Each row of a before or after table is a point. The points were changed in one or more steps. Then noise was added and the rows were shuffled. The steps act on how far a point lies along the listed directions, d1 being the first. Name the steps. A step turns or swaps two directions, mirrors them in a line or flattens them onto one, adds a multiple of one to another, or multiplies one. Angles are multiples of 10 degrees, from the lower direction toward the higher: turns from -170 to 170, lines from 10 to 170 but not 90. Use the fewest steps. Two steps may share a direction if one is a turn and the other turns, adds or multiplies; they go together, in the order done. Otherwise the lowest direction goes first.

Directions:
(1): [ 46  46 -21]
(2): [ 37 -11  57]
(3): [-35  49  32]
Before, 12 rows:
[[ 17  16  53]
 [ 18  48  12]
 [ 72 -48 -56]
 [ 10 -33  33]
 [  7  53  42]
 [ 36  10  30]
 [ -7 -27  36]
 [ -7 -36  43]
 [ -1  23   8]
 [ 14 -10  21]
 [ 12 -63  -9]
 [ 56 -22  47]]
After (12 x 3):
[[ 54  -3   9]
 [ 19 -35  41]
 [ 18   0  19]
 [ 44  -5   5]
 [-10 -21   7]
 [  5 -10  47]
 [-25  96  36]
 [ 34  12  68]
 [ 42   7  20]
 [ 32  56   3]
 [ -8 -61  32]
 [-29 -35  25]]
Steps: turn d1 and d3 by 140 degrees

Directions:
(1): [-39  14  38  56]
(2): [  5   6  66 -43]
(3): [ 29 -66  19  25]
(4): [62 40  9 27]
Before (11 x 4):
[[ -3  51 -28  52]
 [-12 -54  82  24]
 [ 30 -21 -26 -38]
 [ 13 -29   2  49]
 [ -5  89 -23 -27]
 [ 73  17   6  39]
 [ 44 -22  29   4]
 [-11  19 -11  11]
 [-31   5  -5  76]
 [  4 -34  95 -14]
 [  3  26 -17 -69]]
After, 11 rows:
[[ 14  -8  22   0]
 [ 39  60  44   3]
 [ 13  13  81   9]
 [-44  18 -37  29]
 [-11  56   1   0]
 [-67  24  34  39]
 [ 13 -67  61  29]
 [-16 -71  -6 -12]
 [ 12  18 -83  51]
 [-42 -18 -16 -30]
 [ 24  57 -72  33]]
Steps: mirror d1 and d4 in the line at 40 degrees; turn d2 and d3 by 160 degrees

Directions:
(1): [ 61  41 -16 -11  39  45]
(2): [ 58 -31  29  -5  23 -61]
(3): [-4 47 58 61  1 -4]
(4): [  1  54 -54   7 -13 -57]
Before:
[[ 38  32 -38  -3  -7 -44]
 [ -3  -8  78  44  -9 -41]
 [ 34 -36  36 -15  24  59]
 [ 50 -20  -6 -28  55  74]
 [ 42  41  16 -25  54  76]
 [ -1 -24 -24 -10  -3 -36]
 [-40 -17  17  20 -36 -75]
 [ 28   6  21  -4  34  62]
 [  1 -32   9 -45  14  62]
 [ 41  18   4 -18  25  40]
 [ 52  -4  14 -10  48 -46]
 [ 67   8   0 -10   5  -6]]
After (12 x 6):
[[ 48 -41  10 -27  57  95]
 [ 43  15   9 -20  25  47]
 [ -5 -17 -31 -13  -7 -44]
 [ -4 -53  28 -44  21  83]
 [ -5 -14  80  44 -11 -31]
 [ 34 -64  65 -18  29  85]
 [ 35  29  26 -24  55  90]
 [ 38  54 -63   1  -9 -65]
 [-42  -6   7  30 -37 -86]
 [ 26  -7  38  -8  39  83]
 [ 48  -2  13 -10  53 -43]
 [ 65   7  -5 -10   4 -13]]
Steps: multiply d4 by 1.6

Directions:
(1): [ 14   4  65 -42 -42 -21  28  57]
(2): [  9  50   1  38 -48  59 -42  29]
Before, 10 rows:
[[ 21  -5   5 -19  28   2  23 -30]
 [ -1   1 -54  41  25 -12  10 -40]
 [ 35  57  71 -19 -95  36  -3  85]
 [-28 -36  -7 -43  82 -45  38 -39]
 [ -6  41  25  27 -52  54 -43  56]
 [ -2   2 -78  37  37  26 -29 -41]
 [  6  20   6  40 -42  37 -42  15]
 [-17 -36 -42  44  49 -31  12 -41]
 [ 10  22  33  32 -29  42 -27  26]
 [  2  23  -3  13 -10   7  11  17]]
After:
[[ 26  -4  18 -26  15  -2  28 -16]
 [ -1  21 -15  18  -3  10   6   7]
 [-16  37 -22  53 -23  67 -60  14]
 [ -3   6 -23  54 -13  36 -46 -17]
 [ -1 -15 -39  16  31 -41  30 -39]
 [-12 -52 -12  12  45 -63  40 -22]
 [ 28  81  17  40 -82  87 -48  52]
 [ -8 -30 -67   8  63 -14   4 -51]
 [  5  17   5  51  -8  48 -38   0]
 [-17 -28  37 -71  47 -55  53   4]]
Steps: turn d1 and d2 by 40 degrees

Directions:
(1): [ -7 -27  40 -61  83 -18  17 -36 -10 -22 -41]
(2): [ 23 -65 -34  14  36  66 -58 -15  39  -5  11]
Before, 12 rows:
[[  2  20  -8  23 -78   4  16  22  -6  13  17]
 [-14  -5  13 -12  11   1   3  13   9   7   3]
 [ 17  24 -12  28 -37   7   1  -6   6  15  28]
 [ 12 -52 -26  16  31  61 -58 -10  45   0  13]
 [-14  75  -4  51 -95 -12  44  19 -29  26  53]
 [  4  20 -45  49 -54   8  -8  19   0  25  21]
 [-19  42  70 -37  36 -58  75 -21 -53 -32 -51]
 [ -4  68   9  23 -77 -41  29  28 -22  31  15]
 [ 22   4  -9   8  -4  19 -13  15  25  10  18]
 [ 16 -16 -26   2 -31  14 -15   2  -2   0  30]
 [  1  -7  -3 -14  -2   8  -1   2   4  11  -4]
 [ 12 -13  -6   6  10   9   7   4   8  14  10]]
After:
[[-19 -10  60 -64  88 -16  50 -58 -31 -21 -23]
 [  2  10   6 -26 -21 -28  23  -2 -28  -6  10]
 [ -7 -11  40 -49  20 -19  37 -19 -18 -13 -32]
 [  5  22  28 -22  17 -24  28 -29 -12  -1  -6]
 [ 10  32  15 -10  -5 -17  20  16   2   8   5]
 [  7   4   1   7  -3  -6  21   9  -1  16  10]
 [  0  -1  -4 -12 -10   5   2   7   3  13   0]
 [ 33 -77 -26  30  61  88 -54 -32  35 -28  -3]
 [ -9  -7   4  -2   1   9  -4  18  15  10   9]
 [-18  64   1  30 -74 -28  20  35  -8  20  21]
 [  3 -26  44 -61  82 -15   9 -38  -8  -8 -39]
 [-17  23  20 -30  24 -48  43 -14 -33   1 -34]]
Steps: turn d1 and d2 by 130 degrees

Directions:
(1): [ 50  52  35  50  54 -16  66  35  -1  20   4  23]
(2): [ 25  72 -53  -5  -8  64   8  -9  -5 -59  43 -23]
(3): [  5   6  25 -60 -79   1  42  66 -26  -7   5  36]
(4): [-63 -41 -49  25   9   8  78  10  44 -33  -1  26]
(5): [ 39  -8 -23 -52   5  48  29  -4  62  70 -34 -30]
(6): [  8 -10  43  14   6  83 -11 -30 -11 -26 -59  66]
Before (14 x 12):
[[-26  30  20  23 -19  38  -2   1 -40 -72  -2  52]
 [  9 -51  43  -9 -17  38  22  -2   2   9 -58  49]
 [ 19 -11   6  -8  44  11 -75 -50  34  56 -39 -43]
 [-15 -24  54  30  46 -95 -71 -25 -17  39  -8 -42]
 [-23 -33 -42 -36 -31  25  51  11  30 -41   0  22]
 [-16 -15  13 -28 -31  31   8 -14  -4 -23   7  -7]
 [ -3  18 -45  10  61  10  -2 -32   0   1  38 -35]
 [-27 -29 -13  16   3  45 -34 -45 -10 -36 -31   1]
 [-14 -23  14  69  55 -91 -16 -12  -8  18  18   6]
 [-50  -1 -41  46   3 -15  38  13 -10 -46  48 -14]
 [ 34  38   0 -15 -11  17 -37 -28  -1  -6  -5   8]
 [-37 -16 -20  14 -29 -53 -35  26 -39 -27  28 -16]
 [-21 -25  -6  19  27 -30  67   7  44  40  -6  -5]
 [-25 -25  23  -2 -12  -5  28   5   0   9 -17  49]]
After:
[[ 33  26 -18  -6  20 -17 -39 -39  27  31  -5 -25]
 [ -9   4  76  13 -15 -58 -55  14 -64 -25   5  12]
 [  8  -2  -2 -73 -26  19  51  38 -10  24   6  17]
 [ 18  65 -12 -20 -18 -22 -47  16 -25 -23  46 -38]
 [-16 -52  32  10 -11   0 -22  14 -15  22 -55  34]
 [-31  19   8  -5 -55  17  71  39 -23 -60  21  54]
 [ -6 -16   6  -7  12  11   7 -28  15  -1   6 -31]
 [-15 -21 -24 -21 -25 -39  14  25   3  14  10 -41]
 [-36  -5  -4  26  10 -21   6  -5  -7 -19  18  23]
 [-33 -58  25 -31 -54  21  77  53  10  20 -37  47]
 [-10   5 -36  49  23 -37 -10 -16 -10 -33  43 -36]
 [-14 -27  48  -4 -46 -56  19  48 -45  -7   4  68]
 [-14 -27 -34 -26 -16  26  55  10  32 -34  -3  26]
 [-20 -35  -4   3  32 -45   0  -7  42  67 -24 -32]]
Steps: multiply d1 by 0.4; swap d2 and d5; turn d3 and d6 by 150 degrees; add 1 times d4 to d3

Directions:
(1): [-18  38  33 -65 -16 -33 -37  18 -18  36   8  34  35 -74]
(2): [ 60  16  60   1  23  41  39  16 -37  -9  -1 -37 -48 -55]
(3): [-37 -30 -19 -14 -75 -10  35 -62 -44 -39 -10 -27  -9 -41]
(4): [ 22   0  -7  13 -33  33 -95  20 -27 -50 -51  26 -29   0]
(5): [ 44   7  62  15 -68 -43 -16 -36  37  45 -17 -20 -19  34]
(6): [-41  41 -11 -20  50 -30  -2 -21  20   5 -91 -38 -41  -6]
Before, 14 rows:
[[ 22  39  72 -34  69  -7  32  24  21  79  15 -19   9  10]
 [ 27 -17  28  -4  72  13  58  24   0  28  50 -38  19  -5]
 [ 12 -42 -35  33 -16  43   4 -10   0 -18 -31 -13 -27  18]
 [  1 -14  -1  -1  28   0  26  12  30  24  50  19  22  31]
 [-33  31  -5 -40 -81 -66 -36 -56  12  22 -35  19   0 -31]
 [ 40  16  15   9  61  28  64  51  -5  33  48  -3 -11  13]
 [ 38 -20  11  26 -47   2  -5 -19   9   2  41   5  -6  21]
 [ 12 -35 -19  42  10  48 -17  18 -11 -35  13   6 -10  25]
 [ 25 -19  -5  25   4  30  47 -17   8  -7  12 -30 -28  49]
 [-12  18  11 -13 -68 -58 -62 -35  21  26 -64  -3   9   2]
 [ 42 -27   9  22 -10  42  30  23 -38 -32  24   2 -13   4]
 [ 35  28  43  11  13 -32   8   2  32  51 -12 -11 -29  12]
 [-17 -32 -28  14 -61  10  26 -23 -29 -29  19   1 -23 -16]
 [ 29 -35   6  54 -41  16  22  -5 -31 -34 -13 -28 -17   9]]
After (14 x 14):
[[ 17  37  72 -38  78 -12  61  20  27  91  27 -24  17  11]
 [ 25 -32   9  51 -34  10  42  -7 -29 -28  -5 -28 -11   9]
 [ -8  20   7  -6 -77 -49 -87 -31  16  12 -76   5   4  -1]
 [ 31  15  19   3  71  16  94  46   3  51  66 -11  -1  12]
 [ 12 -41 -34  30 -17  42   4  -9   0 -15 -30 -14 -29  17]
 [ 36 -29  10  20  -1  33  53  20 -29 -18  38  -4  -3   3]
 [ 32  29  46  11  22 -37  20  -1  36  59  -8 -16 -24  11]
 [-26  28  -6 -36 -91 -57 -61 -52   4   5 -52  26  -7 -31]
 [ 23 -14  32  -6  84   4  87  20   7  47  64 -49  30  -8]
 [ 37 -19  10  28 -45   1  -5 -18  11   3  41   4  -5  21]
 [  4 -15   0   1  23   9  12  15  23  19  47  20  19  29]
 [ 21 -20  -6  24   7  27  58 -17  12  -1  19 -35 -26  51]
 [ 11 -39 -18  41  13  48 -15  15  -9 -33  16   7 -10  24]
 [-14 -34 -27  12 -61   8  27 -24 -33 -29  16   1 -26 -15]]
Steps: add -0.7 times d2 to d4

Directions:
(1): [-36 -11 -46  12  19 -18  14 -65  38 -10  11 -36  54   2  42 -27  25 -56]
(2): [-37  29 -31   5 -28  24  63  65 -13  37 -47 -38  40  15 -18   7  29   2]
(3): [  6   9  34  -6 -37  -2 -21 -59 -31  15 -37  18  52  21  41  31  44  60]
(4): [ 21  60  26 -69   2 -17  14  19  19  41   5  44   1   8  52  10  -1 -61]
(5): [-49 -15  17 -33  20  19   7 -40   5  41 -24  47 -19 -50 -63 -31  46  -8]
(6): [-45 -15  48 -33   3  53  16 -20  18  -6  37 -17  -6  95 -19   6 -19   1]
Before, 13 rows:
[[ 49 -30   6  21  22   2 -31  24 -26 -35  26  38 -76 -39 -56  17 -43   9]
 [-64 -35  -4 -30  27  29  22 -72  19  18 -16  17  11  -4 -15 -19  47 -15]
 [-15 -32  25 -13  10  16 -17  14 -46   5 -16  27 -64 -76 -93   1  -9  35]
 [-36 -21  13  15   3  43  17  -1  -9  -3 -14 -17  27  23 -26  10  16  27]
 [ 42  -8  19  -1  19   8 -38  45 -35   8   4  71 -69 -28 -54  14 -46  47]
 [-53 -12  -3   4  19  19  11 -39  19  25   3   4  32  -2 -17  -9  35 -13]
 [-11 -18 -48  24  -8 -17  -8 -41 -13  -6 -32 -22  55 -30  31 -15  21 -10]
 [ 29 -27   6  28   8   6 -16  56 -31 -35   1  19 -65 -25 -60   3 -25  56]
 [  0 -35  -3  32  -4 -18 -30 -95 -35 -26 -16  -6  19  25  26 -11  24  40]
 [-11 -12  -1  18  30  25 -12  41   5   3  29  -6 -80  -9 -84 -36 -47  16]
 [-33  -6 -21  19  -2  39   5 -39   1  10 -54 -16  19   5 -35 -15  31  37]
 [ 24  22 -20 -13  12 -22  -9  12   7 -14  23   4 -14 -19  40  14 -36 -25]
 [ 14 -11 -21  -3  24 -19 -23  -1  37 -36  20  -9 -31 -35  -7 -28  -6 -75]]
After:
[[  8  14 -30  -3  20  13  43  51  25 -27  44 -37 -11  49   2  20 -54 -81]
 [-21  -8 -64  10  51   0  23  31  38 -20  54 -32   2  34  10 -24 -58 -71]
 [ 20   8   5 -15  32 -15 -11 -12   4  12 -11  46   7 -46  18  -2  16 -25]
 [ 15  -7  -3 -32  40 -21  -8 -10  31 -45  71 -20 -26   5  35   3 -67 -82]
 [-39  -8 -18   4  -9  30  24  30 -13  -9  -6 -36   0  29 -25  18 -15  30]
 [ 32  33  11 -30  14  -7 -37 -55  28  16 -25  48 -11 -13  35  -6   4 -11]
 [-13  19 -21 -31  34  -4  40  48  46 -15  40  -6 -17  25   8 -22 -29 -87]
 [  0   5  47 -41 -23  20 -14 -38 -27  23 -27  20  32  30  20  24  15  18]
 [ 18  35  -9 -10  33  -3  -3  65  30   9  52  -5 -64   3 -18 -28 -63 -46]
 [ 17   0  41  -3 -28  34 -15  54 -11 -33   0 -23 -23  51 -20  28 -22  22]
 [ 67 -14  20  -2   5 -26 -48 -27 -17 -22   2  40 -23 -17  49  32 -11  40]
 [ 30   5  33   9   4 -11 -50 -23 -14   6  11  43   1 -20  12  24  10  28]
 [ 26  40  -6 -14 -21 -37   2 -28 -33  23 -36  16  44  32  82  10  22  -9]]
Steps: turn d3 and d6 by -160 degrees; turn d1 and d3 by 130 degrees; turn d2 and d5 by 110 degrees; multiply d4 by -1

Directions:
(1): [ -5  -8  54 -42  11 -76 -33   3 -17 -11 -12 -28  19  34  31  11 -42 -21
   0  47]
(2): [-34 -21 -37 -35  11  13  10 -13  -7 -20 -11 -36  33   4  19 -10  28  95
  19  41]
(3): [  6  54 -13 -46  19 -35  29 -89   8 -35  -6  -1 -13 -23 -41  -2 -13   0
 -17 -20]
Before, 8 rows:
[[ -8  13 -11 -31  16  -2   6 -27   1 -11   0 -17  15  -7  -5 -10   8  40
    4  11]
 [  7   1   5  15 -12  19 -14  29  -5  22   5  16 -12   6 -10  -7  -3 -35
   -3 -10]
 [ -6  21 -40 -13  -3  17  29 -42  -2 -20  -8  -4   0 -17 -30 -14  28  33
    2 -11]
 [ 18 -14   1  58 -23  34   0  41  14  20   3  18 -15 -12  -8  14   3 -36
    4 -26]
 [ -1  -5  17  23 -16  19   2  25   7  16   7  20 -10   5  -3   4   4 -32
  -20 -19]
 [ 15  27  20  -3  -7 -26  -2 -26  -2  -2  11  12 -28  -6 -17   1  -8 -49
  -13 -24]
 [ -3 -15  16  -3   2  -7 -15  20   5  17   6 -11   9   8  14  11 -12 -10
   12  14]
 [  4 -16  -8  21  -3  22   1  25  11  12  11  12 -15  -9   2  -5  23   3
    2 -15]]
After, 8 rows:
[[ 10   5  49  17 -15 -15 -13  22   2  18   6  23 -17  14  -2  10 -21 -73
  -28 -20]
 [ 18  12  32   4  -8 -16 -25  22  -8  21   4  21 -17  13 -13   2 -29 -75
  -14 -10]
 [ 30  -8  59  41 -18 -35 -29  46   3  22  -2  14 -16  11   7  29 -42 -95
   -5 -10]
 [  0   9  12 -26   9 -25  -1 -21   8   2   3  -8   0  -1  -7  10 -24 -14
    5   3]
 [  1 -22  24   4   1 -17 -18  31   0   8   5  -1  -7  10  22   1   0 -16
    1  10]
 [ 32  26  22  41 -22   7  -1   2   6  21  23  40 -48 -14 -29   4  -3 -85
  -18 -57]
 [-20 -29 -45  13 -13  50   9  24 -12   1  -8 -13  20   3   5 -15  51  63
   22  16]
 [-21  -5 -41 -21  15  33  12 -11  -1  -8   2 -22  26  -9   2 -17  35  84
   14  21]]
Steps: turn d1 and d3 by 90 degrees; multiply d2 by 2

Directions:
(1): [ 90  23 -33  42 -54  26 -25  69 -19  17 -12 -34 -16   2   1  -9  -2  19
 -66  59 -38 -53 -24 -95   4 -17   6  23 -19  14  42   4]
(2): [ -1   1   6  20  15 -68  34  10  33  20   7   5 -17 -51  66  16 -36  86
 -15   4  68 -29  33  17  73   5  32 -38  16  54  75   6]
(3): [ 24 -60 -10 -27   7 -91   6  24   8 -60   9 -17 -29  49 -82  51   4  41
 -19  58  35  -2 -34   8 -12  29 -31  23  21  45 -50 -44]
(4): [-39 -13 -18 -15 -62 -17  51 -30 -10 -54 -20  13  18  78  27  13  20 -23
  18   9 -58 -58 -19  29  62   3  73  11 -87  27  16  -4]
(5): [ -8  39  27 -53 -23  43 -11  13  28  44 -54 -62 -53  23  -1  -8  49 -69
  24  37  66  32  -2  33  22 -18 -24  18  -4  95  33  -5]
Before:
[[-10 -10  -6  -9  38 -28 -16 -17  22   8  22 -11 -15  -9 -18  11 -21  36
    1 -14  49  21  15  32   6   3 -40  -3  53  -1 -17  -3]
 [-34 -13   7 -44 -21   9  15  -9   1  -3 -42 -16  -6  33 -30  -4  41 -59
   23   9  28  16  -4  41   5  -1   2  22  -7  40 -21 -14]
 [ 10 -11 -16 -11   1 -41  21   6  13  -9  11 -19 -15  -6 -13  31   0  41
  -14  22  35 -28   5   7  23   6  10 -17   6  48  19 -11]
 [-48 -19  26 -30  23 -27  24 -39   4  -7   6  29  10 -28  19  -3 -13  20
   37 -31  40  15  13  59  26  -2   6 -25   2   2 -12  11]
 [-58 -17  24  -8  49   3  -3 -55  -4 -21  17  50  31 -26   7 -15 -12  -9
   32 -66  15  45  26  31 -25   0 -23   1  22 -41 -55   6]
 [ -1   9  -1  17  -1  -5  13  16   8  17  -1   4 -11 -21  42  12 -10  27
  -22   5  31  -7  32  -3  37  -3   3 -40  14  42  49   3]
 [-51 -23  18  -1   3  -9  15 -63  -3 -48  14  20  38  25  -3  10   7 -25
   40 -38 -55  14  -5  30 -15   3  10  -7 -15 -56 -39   1]
 [ 15  -1   3  -1   0 -32  12  25  10   2  -7 -22 -19 -15  16  17  -5  17
   16  16  33   2  24   3  21   6  13 -19  11  45  11  -3]]
After, 8 rows:
[[-12  -5  -6   7   3  40 -11  -3 -27  -8  12  18  23  19 -18   1   5 -36
   -2 -19 -44  21   7 -19 -38  -5 -25 -14   5 -37 -33   2]
 [-16 -41  13 -45   5 -32   6 -17 -12 -42   1  13  -1  26 -58  18   6  -4
   22   9  11  14 -24  33  -8  12 -23  10  -4   6 -69 -17]
 [-20 -25  29 -33  45 -44 -10 -11  23 -19  -2  -2 -22 -17 -28  18   6  13
   12   1  94  51   8  32  -9   5 -58  20  48  54 -45 -20]
 [ 25  -4 -32   0 -27  25  -9  10 -22 -18  11 -10  14  20 -38  11  21 -14
  -18  17 -46 -28 -18 -35 -27  -6   3   8 -19  -6 -22  -4]
 [ -9 -48 -24  18 -18 -70  50   2  -9 -46   0  28  24  12 -12  17 -14  48
  -21   2 -11 -48  -2   5  40  16  52  -1 -14   4  -4 -15]
 [ 26  -9 -15  12  -8  10  -8  24 -22 -15  11  -4  16   3 -20  -1  -4 -13
   12   2 -36   1   6 -26 -33   2   4  -1   0 -26 -39  -5]
 [-40 -21  19 -30 -22 -61  43 -33  30 -47 -20 -26 -19  54  11  41  25   0
   34  25  17 -15 -10  57  57   9  23   1 -31  68  17 -20]
 [ 36  -8 -15  -3  40   1 -48  15   8  10  24 -27 -20 -16 -65   5 -15  23
  -24  12  35  30  -1 -16 -42  -2 -84  15  77 -21 -43  -6]]
Steps: turn d1 and d3 by -60 degrees; turn d2 and d5 by -170 degrees; multiply d4 by 2

Directions:
(1): [-50   3  -5  11 -25 -38 -12 -82 -60  25 -13 -80 -30   1  26  48 -50 -30
  19  16  -3  34 -49 -65 -17   3  35 -11  -5 -57  -2 -37 -59  27 -44  37
 -68 -18 -32  42  22  56  51 -19  14  -9  -2 -30]
(2): [ -3  32  49 -59  18 -12 -26 -14  10 -15  -8  21  49 -73  33 -38 -95  25
  36 -72  10 -47 -20  31  -5   6 -44   0 -35 -23  -1  49  31  62 -62 -10
 -65   9 -32 -63 -19  -4   8 -28  23  47  -2   1]
Before, 8 rows:
[[ 43  17  30 -38  31  11   1  41  49 -32   8  51  43 -41   3 -46 -16  37
   18 -47  17 -36  12  58  -3  11 -55   0 -24  22   8  38  57  22   6 -32
   -7   5   9 -72 -24 -35 -42 -17  -3  27  -5  21]
 [  2 -19  -5  13 -16   5   4   0   7  -3  -4  -8 -12  27 -19  13  23  18
  -28  12  -3   7   6   0 -14  -6  21   3  17  13  -9 -22 -11 -13  11  -1
   15   5  11  17  17   2 -12  26 -10  -8  11  -5]
 [  9 -36 -41  23   1   4   7  23  27 -15   2  13 -16   9 -18  -6  58  14
  -23  25  -9  12  22   1   6 -16   8   5  26  16   6   8   2 -34  30   4
   48  -3  28   6   4 -18 -17  28 -16 -25  -2  19]
 [ 11  -8 -10  15 -16  12   1  10  12  -6  15   0   1  29 -23  -1  47  -6
  -30  21  -2   5  13   2  -1  -7  16   4  16  12   3  -2  -9 -31  19 -19
   44  -3   9  24  10  -5 -21   8  -1 -16   9   3]
 [ 23  11  -5   3   3  13   4  25   9 -17  21  22  21  -2   4 -13  11  10
   -9  -1   1  -2  13  28 -20   3 -18  -1 -16  12  14   6  13  -1  10  -5
    8  -2   3 -14   3 -15 -25   4  -4  -2   9  27]
 [ 36  18  44 -36  22   9 -15  39  49 -30  15  82  58 -50  26 -69 -40  41
   21 -55  14 -47  24  61   7   2 -43  16 -14  23   9  60  70  18  -9 -33
   -8  19 -19 -82 -21 -32 -25 -17   7  24   1  11]
 [  1 -10  -5  26  -7   5  14  -5  -1   3  26   0   1  17 -13   7  50  -8
    1  12  -6  21   7  -4  -1  -3  15  11  15   2   3 -15 -14 -30  18   9
   27 -20   8  11  11  15  -1  18 -15 -12 -14   3]
 [  5  30  45 -37  18  -9 -11  -9  18 -16 -12  22  36 -62  13 -33 -67  38
   29 -50  14 -45 -18  38   2   9 -44   3 -26 -24  -5  35  33  47 -51 -15
  -41   0 -26 -36 -21  -1  13 -17   3  49   2  13]]
After, 8 rows:
[[ 23   6 -10   9   2  14   7  28   7 -16  22  19  18  12   1  -9  24   6
  -16  10   0   7  17  22 -22   0  -9  -2  -8  14  14   1   6 -12  19  -2
   14  -3   7  -3   7 -14 -25   8  -2 -12  10  27]
 [-10  -7  -3  29  -9   1  13 -19 -10   7  25 -11  -4  13  -6  13  37 -15
    5  12  -6  26  -3 -11  -3  -2  22   8  14  -7   5 -19 -25 -27   7  16
   13 -21   0  15  14  23   7  14  -9 -10 -15   0]
 [  0 -37 -44  30  -9  -4   7   7  11  -9  -3  -6 -25  15 -12  11  57   5
  -24  36  -9  24  16 -18   3 -12  19   1  27   4   8  -2 -18 -37  22  19
   36  -8  24  20  15  -3  -5  25 -14 -33  -2  14]
 [ 55   6  16 -16  27  25  15  63  56 -29  14  57  32 -13 -16 -39  31  36
    0 -23  11 -26  29  59   3  14 -43  -1  -9  41   7  25  55  -6  37 -35
   31   6  27 -56 -22 -44 -55  -5 -16  11  -4  22]
 [ 49   3  25 -14  20  26  -2  67  59 -29  21  93  44 -22   5 -65  15  37
   -1 -29  12 -36  46  68  16  -2 -35  19   1  48   7  49  72 -14  28 -37
   39  20   1 -64 -22 -44 -42   0  -3   4   2  21]
 [ -1 -10 -17  22 -23   6  -3  -8   0   1  12 -18  -5  34 -18  10  43 -12
  -29  26  -3  18   3  -9  -6  -7  25   2  14  -1   2 -12 -20 -26  12 -14
   31  -8   4  35  15   4 -14   9   1 -20  11  -2]
 [ 23  25  38 -35  29   8  -1  24  41 -28  -9  51  41 -54  -2 -45 -37  46
   18 -45  12 -48   3  60  11   8 -54   6 -21   1  -8  43  54  28 -24 -29
   -6   6 -11 -39 -30 -19  -6  -6  -9  45   2  26]
 [ -5 -17  -4  16 -16  -1   0 -15  -1   4  -6 -22 -16  28 -17  22  11  14
  -24  11  -3  10  -3  -8 -20  -5  26   3  15   1 -10 -27 -22  -7   5   6
    2   3   7  19  15  11  -3  23  -4  -7  10  -7]]
Steps: turn d1 and d2 by 30 degrees
